Every row gives one point. Two turns around zero, p and q, are shown by what they do to some points. Write where each new point lands after one turn and then the other. Backwards means that the second turn is done in reverse. Each puzzle has new turns, and all numbers are rounded.
In the rows, zero is written as 128.

Turn p:
[155 120] => [127 100]
[145  92] => [ 98 102]
[ 84 172] => [159 182]
Turn q:
[104 153] => [152 153]
[186 104] => [106  69]
[ 95 127] => [126 161]
Where do these land?
p, then q: [143 134] => [115 118]
p, then q: [114 178] => [156  84]
q, then p: [127  71] => [112 183]

Turn p:
[113 133  96 225] => [120  47 192 131]
[183 113 130 110] => [143 149 116  75]
[114 173 101  96] => [152 168 152 163]
[128 145 157 120] => [101 149 126 130]
[118 102 158 109] => [112 131  86 129]
[111 102 126 107] => [141 124  95 140]
Turn q:
[ 47 168 137 116] => [106 135  98 211]
[154  90 103 114] => [144 105 113  84]
[178 148 114 120] => [128 165 128  85]
[143 139 157 119] => [ 99 137 145 121]
[119  95 129 171] => [163  99 158 137]
Where do these land?
p, then q: [131 120 147  87] => [145 162 103 133]
q, then p: [125 166 132 153] => [ 98 136 162 127]
p, then q backwards: [146  94 161 143] => [144 107 127  82]
p, then q: [ 72 175  71 181] => [126  90 228 131]
p, then q: [122 112 129  98] => [150 149 116 118]
q, then p backwards: [171 101 128 106] => [173 108 141 150]

Turn p:
[122 119  93 106  99 133 124 115] => [118 112 152 111 147 128 147  98]
[111 124 125 133 143 117 102 102] => [132 100 146 135 126 122 138 155]
[118 117 155 152 140 102 119 139] => [132 143 132 125 110 110 115 166]
[152 179 138 124 112 114 154 137] => [114 172 114 157 114 147 151 110]
[121 152 152 161 135 108 143 156] => [111 161 116 146  93 117 111 145]
[125 127 135 111 159 135 111 116] => [139 108 127 140 145 145 122 151]
[143 118 140 155 101 168 136 134] => [151 132 102 127 123  95 118  94]
[142 101 113 141 135 147 147 116] => [144 106 109 101 115 132 125 112]
[122 127 105 116 146 137 111 138] => [108 106 123 125 150 134 122 135]
[ 91  99 103  75 125 141 124 101] => [135  88 179 112 161 153 118 111]
[161 145 149 132 113 106 137 153] => [125 180 109 129 125 127 141 131]
Turn q:
[119 148 121 128 121 114 118 135] => [139 134 135 135 107 142 125 123]
[112 124 110 120 108 151 115 146] => [148 131 110 126 123 118 104 103]
[112 118 115 146 109 124 127 124] => [119 122 116 113 113 135 127 106]
[128 120 102 120 126 118 138 148] => [134 128 124 113 105 113 113 138]
[110 119 143  93 125 145 140 105] => [112 136 152 137 152 102 117 107]
[129 137 178 139 111 114 133 115] => [103 105 147 149 145 162 129 125]
[225 126 102 134 134 147 138 112] => [127 169  99  85 171 146 122 193]
[113 154 118 147 146 126 134 105] => [113 153 124 142 112 133 158 122]
[111 114 149 137 155 119 124 184] => [153  76 119 152 110 109 135 144]
[122 119 142 116 146 121 112 106] => [133 127 153 127 144 122 152 120]
Where do these land?
p, then q: [153 179 150 158 137  97  94 148] => [118 124  95 148  55 140 120 140]
p, then q: [119 131 127  96 122 149 148 107] => [117 135 118 126 170 130 147 125]
q, then p backwards: [134 115 144 129 112 132 149 130] => [113 127 111 124 143 137 119 145]
p, then q: [100 119 131 134 145 110 134 129] => [146 104 129 137 135 136 111 114]
q, then p: [115  96 122 105 136 157 141 139] => [117 130 146 110 124 138 151 167]
q, then p: [107 109 130 138 118 144 114 118] => [142 105 139 120 119 146 143 129]
q, then p backwards: [109 109 114 101  90 110 138 141] => [ 88  99 121 142 122 141 154 139]
q, then p backwards: [163 167 101 148 131 147 147 120] => [161 148 152 128 151 101 136 164]
p, then q: [142 149 140 153 159 110  82 138] => [140 104 101 129  73 119 119 146]
q, then p backwards: [139 107 121 117 131 124 134 108] => [127 109 116 123 115 114 117 141]

Turn p:
[ 92  79 134 157 132 154 128 193 205] => [ 90 111  63 145  61 109  75  92 113]
[160  95  71 147 135  84 148 176 113] => [140  87 151 136 109 181 131  77  79]
[136 136 127  81 130  94 145  98 119] => [144 112 135  92 181 128 137 133 123]
[107  92 103 148 170 112 127 132 117] => [129 133 152 120 117 153  86  86 133]
[171 101 104 160 173 153  86 111 129] => [121 166 175 172 126 106 120  77 117]
[103 146 124 153 150 104 163 127 114] => [153 114 147 120 120 156  90 151 131]
[117 127 155 100  97  83 128 183  96] => [149 111 103  68  95 156 170 130 117]
[109 170 144 155 123 121  99 158 188] => [167 110  85 157  85  86 117 134 145]
[152 186 182  88  47 119 171  93 100] => [141 129  99 104 178 135 194 229 113]
[135 162 131 100 153 208 129  88 121] => [ 78 139 171 143 154  76 132 167 162]
[126 138  78 117  92 139 136  92  99] => [112 114 142 152 172 167 155 136 156]
[128 105 183 131 136 165  76  86 135] => [113 209 115 128 136  83 128 124 147]
Turn q:
[121 111 159 211  88 111  43 103 143] => [144 152 103 156 129  69  43 105  59]
[149 155 150  90 144 180 143 144 105] => [ 83 159 147 111 131 162 175 131 123]
[ 89 165 126  73 149 138 117  95 172] => [ 96 125  58 129 171 146 144 128 162]
[171 139  82 118 149  75 163 133 100] => [176 116 160 148 115 105 185 144 166]
[150 108 144 164  88 189 110 154 170] => [137 144 140  94 155 159  89 133  53]
[145 151 162 112 122  78 155  98 110] => [141 145 138 174 123 129 148  80 165]
[115 134 103 133  91 199 105 144 157] => [113 146 117  99 162 160  95 181  92]
[126 141 126 155 203 143 121 105  85] => [104 133  97 133  61 102 174 138 111]
[122 102  93 111 112  98 152 208 108] => [131  73 204 114 138 119 125 158 154]
[121 102 164 143  92 142 138  89  90] => [125 173 138 131  86 144  84 102 136]
[ 93 119 106 137 142  89 181 163 130] => [140  55 148 145 108 143 130 138 155]
[134 109 123  88 157  93 107  98 166] => [146 116  86 104 156  97 144  97 160]
Where do these land?
q, then p: [125 155 138  98  83 159  73 131 106] => [171 110 144 108  91 101 109 141 181]
q, then p: [158 115 105  93 161 110  80 120 179] => [146  83 170  98 172 127 106  94 102]
q, then p: [145 165 202  97  88 178 112  94  90] => [154 122 144 148 126 103 111 203 213]
q, then p: [127 129  92 117 149  79  99 118 180] => [145 106 155 132 149 136 103  69  86]
q, then p: [154 167 143 205 160 173 104 150 150] => [117 140 188 108 105 209 158 152 138]
p, then q: [105  98  87  98 121 114 185 100 124] => [ 83 118  89  66 105 114 134 136 122]
p, then q backwards: [101 123 122 143 155  86 162 170 180] => [ 86  75 131 184 129 116 131 122 164]
q, then p: [134 121 114 100 166 144  97 127  70] => [152  77  85  94 131 143 125 152 136]
p, then q: [104 156 109 184 141 144 158 144 129] => [123 135 150 117 144 117  80 130  73]
q, then p: [141  60 169 137 100 129 160 147 168] => [ 97 189 142 112 177  88 160 118 135]
p, then q backwards: [ 77 133 108 133 119  99 133  79  86] => [124 124 108  79  77 138 171 116 152]
p, then q: [165 113 145 131  93 122 174 156  74] => [ 77 142 177 116  99 174 132 151 140]
